Each wall is flat, endless, passes through zero and stands at right angles to its row. A trip goes straight from one point to another. Which walls does it cross, in order?
In the rows, zero is written as 128.

Walls:
(1): [120 146]
(2): [167 129]
(3): [164 149]
(4): [197  50]
(5): [217  85]
(6): [134  41]
(7): [131 143]
Trips:
[170  75] to [160 104] -> none
[149 121] to [193 160] -> 7, 6, 1
[93 68] to [155  64] -> 5, 2
[123  80] to [119 160] -> 5, 4, 1, 6, 7, 3
[129 172] to [112 146] -> 2, 3
[158 147] to [155  91] -> 1, 6, 7
[80 88] to [182  39] -> 4, 5, 2, 3
[ 78 165] to [172 141] -> 3, 2, 5, 4, 1

Walls:
(1): [160 109  48  71 140 144 147 169 139]
(2): [ 38 135 152 235 125 160 109 138 203]
(3): [110 172 185  87  77 149 185 190 139]
(4): [147  59 157 123  76  71 146 107 121]
(5): [116 137 128 179 101 102 153 167 215]
(6): [ 93  44   7 112 154 127  58 184 191]
(7): [164 120  29 191 156 111 103 128  82]
(8): [103  92 103 194 165 113 125  37 134]
Trips:
[180  84 136 123 148 129 119 168  75] to [121 145  96 138 144 147 137 166 133] -> 4, 3, 5, 2
[181 118 163 101  98 198 124 113 129] to [ 64 122 132 102 193 160  97 100 120] -> 4, 1, 3, 8, 2, 6
[ 78 133  83 147  62 216 102 186  99] to [169 157  92 206 115 108  37 126 143] -> 3, 1, 8

Walls:
(1): [126  69 117 156 158  94  90 104  83 145 140 119 161 152 150 147  54  93
 165 235]
(2): [ 54  41 147  91 186 138  86 140  42 134  77 203 165 181 115 103  99 133
  97 142]
(3): [108  46 120 153 153 140 153 108  65 175 173 111 125  51 137 130  13 170
 103  84]
(4): [ 65 249  99  67  80 227  32 159  90 127 195 175 121 143 169 122 109 144
 122 132]
(5): [112 204 167 167 133 168 123  77 147 152  94 178 111  76 122 202  71 132
  86 159]
(6): [168 188 114 120 128 175 195 101 138 161  95 178 172 137 147  96 156  78
 156 231]
(7): [109 127 136 141 105  89 129 130  92 112 134 120 146 198  93 176 117 101
 137 171]
(8): [107 148 116  98 164 161 139  73 142  99 135 132 122 124 175  96 159 156
 175 147]
(9): [123  88  94 103 144 212  87 133  87 223 159 201 116  90  83  69 177  58
  94 221]
(10): [142 176 121 126  79 145 110 106 111 149 139  68 123 123 144 114 108  91
  90 176]
Trips:
[ 38 109 143 153 178 143 127  34 119 156  59 148 132 101  70 118 118  92
 132 156] to [120  91 114 130 168 188  50 193  65 118  54 169 190 120 119 112 117 138
 120  19] -> 7, 6, 8, 4, 1, 5
[133 149  91 107 149 152 128 155  69 163 145 160 111 134  52  84 170 144
 173 160] to [148 113 138 160  74 177 150 182  80 128 164 168 140 128 108 166 126  47
 145  79] -> 8, 3, 2
